Rows are points. Two turns around zero, p and q, are shown by what they do to some points. Write where each new point lands after one turn and then the other. Backwards means that the second turn is done in reverse. Each puzzle has new turns, and all numbers are rounded.
(in the rows, 128 means zero)

Turn p:
[145  90  88] -> [ 81 122 162]
[ 92 151 187] -> [164 139  66]
[139 145 158] -> [154 152 119]
[136 126  80] -> [113 100 165]
Turn q:
[142 121 123] -> [136 137 140]
[122  83 153] -> [ 93 121 166]
[178 110 124] -> [145 166 161]
[117 177  74] -> [184 109  84]
[ 81 149 167] -> [ 81 108  89]
Where do these land?
q, then p: [154 170  91] -> [142 138 187]
q, then p: [143 167 171] -> [154  75 138]
p, then q: [ 96 101 124] -> [137  88 137]
p, then q: [118  73 126] -> [123  77 105]

Turn p:
[125 181 104  97  89 138] -> [ 62 147 155 125 149 134]
[ 65 111 104 124 131 125] -> [125 111 148 100 111  73]
[171 120 171 158 109  76] -> [127 126  50 154 115 157]
[112 128  76 126 112 182] -> [111 106 201 134 122 125]
[164 159 176 153 145 106] -> [139 145  77 113 135 179]
[107 122 126 110 116 199] -> [130  93 183 125 169 124]
[112 100 113  88 142 103] -> [140 153 129 141 127  75]
[168 103 154 167 179  95] -> [190 143  81 134  96 157]
Turn q:
[ 85  95 151 135  63 141] -> [109 194  81 134 121  97]
[151 121 126 145  75 154] -> [122 171  99 133 143 165]
[151 127 157 120 130 111] -> [155 131 134 106 148 123]
[139 125  89 122 160  96] -> [156  82 134 145 107 135]
[133 193  78 165 119 147] -> [ 87 116 138 117  87 198]
[112 179 155 106 153 129] -> [113 126 184  95 119 113]
[171 133 127 187 155 164] -> [ 96  91 110 113 174 176]
[ 77  97 155  80 173  69] -> [165 102 147 129 108  32]
[132  82 114  92 124 141] -> [147 140 126 180 145 112]
Where do these land?
q, then p: [172 108 102 114 115 147] -> [154 116 150 119 117 175]
q, then p: [150 168 120 133 134 148] -> [143 106 141 115 168 127]
q, then p backwards: [ 91 125 108 197 142 188] -> [129 167 137 137  39 101]
q, then p backwards: [132 136 122 183  89 124] -> [140 166 156 159 129  91]
p, then q backwards: [128 119 158 144 144 156] -> [168 126 130 134 143 107]
p, then q backwards: [110 125 131  31 135 117] -> [110  84 196  88 118 164]
q, then p: [114 113 118 147 161 102] -> [136 119 121 162 106 100]
p, then q: [126 131 164  74 104  41] -> [126  74 135 133  34 150]

Turn p:
[ 79  92  87  80 144 176 129  77 144] -> [146  65  98 117 114 149  59  82 112]
[166 192 114 140  40 126 129 135 110] -> [113 141 189 184 172  69 118 162 128]
[131 149 170 147 192 140 137 135 152] -> [147 149 135 115  81 144 180  96 112]
[144 178 130 154 152  54 166 144 165] -> [130 203 155  73 117  79 152 127 123]
[129 110 100 128 174 119 106 168 163] -> [125 120  92  91 120 111 159  94 166]
[182 133 143 142 111  96 121 124 149] -> [ 92 175 123 148 115 100 136 141 134]
[108 116 165  79 113 148 102 128  92] -> [126 117 138 160 154 195 112 118 142]
[111  86 123 108  80 173 157 124  91] -> [160  94 101 167 170 151  93 154 106]
[ 91 106 152 147  69 149 105 119  95] -> [ 98  88 136 153 169 164 125 164  96]
[138 118  96 156 204  98 127 126 119] -> [143 126 113  71  71 119 145 144 162]
Turn q:
[160  76 126 105  80 125 127  37 146] -> [ 92 116 149  99 102  66 152 213 140]
[142 112  84  60  86 146 118  71 153] -> [ 71  92 101 135  83  68 135 170 148]
[149  70  91 106  88 125  96 120 122] -> [107 136 120 110  82 116 118 168 187]
[164 131 133 144 181 140 160 209 142] -> [149 148  69  94 148 196 125  95 101]
[ 92 137 158 138 157 115 178 208 117] -> [141 184 109 121 176 155 122  55 113]
[139 163 166 151 127 158 143 196  97] -> [196 137  97 128 161 150 149  81 135]
[ 86 140 138 163 130 143 103 110 155] -> [137 132 149 182 149 133 112 154 113]
[116 146 162 117 162 107  97 120 120] -> [115  96 163 133 162 150 128 112 133]
[127 161 105 147  97  87 118  94 137] -> [143 105 162 129 106  90  86 135 111]
[104 144 116 150 172 136 140 114  91] -> [130 135 160 152 109 155 153  98  98]
Where do these land?
q, then p: [134 216 161 106 163  80 116 206 133] -> [103  82  91 139  26 166  77 121 149]
p, then q backwards: [149 110 163 119 161 193 137 121 100] -> [131 157  95 162 148 186 101 141 105]
q, then p: [ 93  93 156 105 163 100 120  99 161] -> [145 109 147  87 135 182 163 101 114]
q, then p: [155 137 112 141 117 207 112 104 169] -> [156 109  90 122 163  78 161 174 152]
p, then q: [126 124 143 123 121 105 165 128 157] -> [132  92 141 132 109 126 133  94 122]
p, then q: [139  82 146 132 141  55 132 101 103] -> [131 105  71 181 128 122 102  89 153]
p, then q backwards: [131 116  59 120 138 199 132 138 129] -> [153 205 124 107  83 144  98 134 123]
q, then p backwards: [ 70  99 150 194  98  88 129 124 149] -> [150 180 138  95  79  84 177 114 101]
p, then q: [151 139 122 109  99 118 107 168 105] -> [124 133 123 132 160 159 104 137  85]
p, then q: [151 156  65 118 145  87 127 121 100] -> [110  99 110 106 177 120  73 142 150]
p, then q: [109 135 132 141  63 176 131  98 101] -> [158 167 163 122 134 189 148 131 160]
